Each row is a point. To make a cloud, some directions were put in groups of two or more. Within a group, all points are equally far from the middle, so they leave a hole (a ring in 2 directions, a hollow ball in 3). The other directions are filled evenly. Then the cloud was stretched, turned, moved and blurred a little. How many holes are there, and how many directions does each take, smallest first?

Cloud, 22 rows:
[[ 0.01  3.31  0.98]
 [-0.40 -1.92  1.61]
 [ 1.50  3.90  2.70]
 [-0.32 -0.68 -2.40]
 [-1.47  1.70 -1.23]
 [ 2.76  0.52 -0.45]
 [ 3.02  3.75 -1.45]
 [ 2.35 -0.86 -0.80]
 [-0.95 -0.78 -1.89]
 [ 1.90  2.98 -2.13]
 [-1.05 -1.44  0.75]
 [ 1.73 -1.03 -2.23]
 [ 2.03  4.78 -0.99]
 [-0.88  3.04  0.11]
 [-0.33  0.97  2.65]
 [-0.47  3.50  0.19]
 [ 1.57  0.95 -4.00]
 [ 1.20 -1.57  0.72]
 [ 0.95  0.78  1.32]
 [-0.45 -1.62 -1.14]
 [ 0.37  0.61  2.61]
 [-0.87  2.20  0.02]]
Holes: 0

Cloud, 27 rows:
[[ 2.10 -2.39  3.08 -0.46]
 [-2.29 -2.26 -2.11  1.72]
 [ 1.22  0.66 -2.39  0.47]
 [ 2.12 -1.77 -1.58 -0.86]
 [ 1.49  1.58 -1.89  0.79]
 [ 1.14 -1.77  0.67 -2.10]
 [-2.03 -2.19  4.41  0.96]
 [-0.59 -2.00  2.42 -1.39]
 [ 1.12  1.04 -2.29 -1.92]
 [-1.12  2.44  1.72  1.48]
 [-3.06  2.22 -1.08 -0.33]
 [ 0.94 -2.10  1.54 -1.65]
 [ 1.11  1.24  0.96  0.11]
 [ 0.42 -3.78  0.13 -0.21]
 [ 0.74 -2.76 -0.14  1.34]
 [-3.41  0.83  1.81  1.18]
 [ 1.23 -0.56  0.11 -2.33]
 [ 0.25  0.76  0.47 -2.10]
 [-0.94 -2.74 -3.07 -3.55]
 [-1.34 -1.18 -4.09 -1.17]
 [-3.64  1.25  0.12 -1.36]
 [-0.71 -3.22  2.56 -1.68]
 [-1.07 -1.31  0.39  0.12]
 [ 2.98 -3.38  0.26  0.36]
 [ 1.08 -1.43 -2.10 -3.33]
 [-2.88  0.53 -1.63  0.63]
 [-1.60 -2.05 -2.60 -1.89]]
Holes: 0

Cloud, 27 rows:
[[ 0.99  2.98 -1.17 -1.55]
 [ 0.41 -3.07  0.29  1.55]
 [ 3.54  0.67  1.69 -0.40]
 [ 0.15  1.83  2.35  1.86]
 [ 1.07  3.39 -0.07  1.90]
 [-2.72  1.56  0.00  3.08]
 [-0.65  1.86 -1.66  3.49]
 [ 3.05 -0.85  1.90 -0.01]
 [-0.58 -1.75  0.85 -3.15]
 [ 2.77 -0.19  2.15  0.56]
 [-3.85 -0.19  0.34  1.27]
 [ 1.20 -3.17  0.12  0.11]
 [ 0.40 -1.82  2.57 -2.62]
 [-3.11  0.56  1.76  0.19]
 [ 2.12 -1.60  1.02  1.68]
 [-0.67  0.80 -1.34  3.96]
 [-0.94  0.38 -2.10 -1.67]
 [ 1.56 -0.60  2.73 -3.02]
 [-3.30 -1.24 -1.42  1.75]
 [ 0.22 -0.91 -0.96 -2.95]
 [-2.34  2.46  1.39  0.69]
 [ 1.40 -0.85 -2.04 -1.34]
 [ 3.62  1.57  0.55 -1.47]
 [-1.30 -2.93  1.57 -1.12]
 [ 1.37  1.01  3.28 -1.80]
 [ 0.85 -1.18 -1.55 -2.21]
 [-2.23 -0.95 -1.36 -1.48]]
Holes: 1 (4)
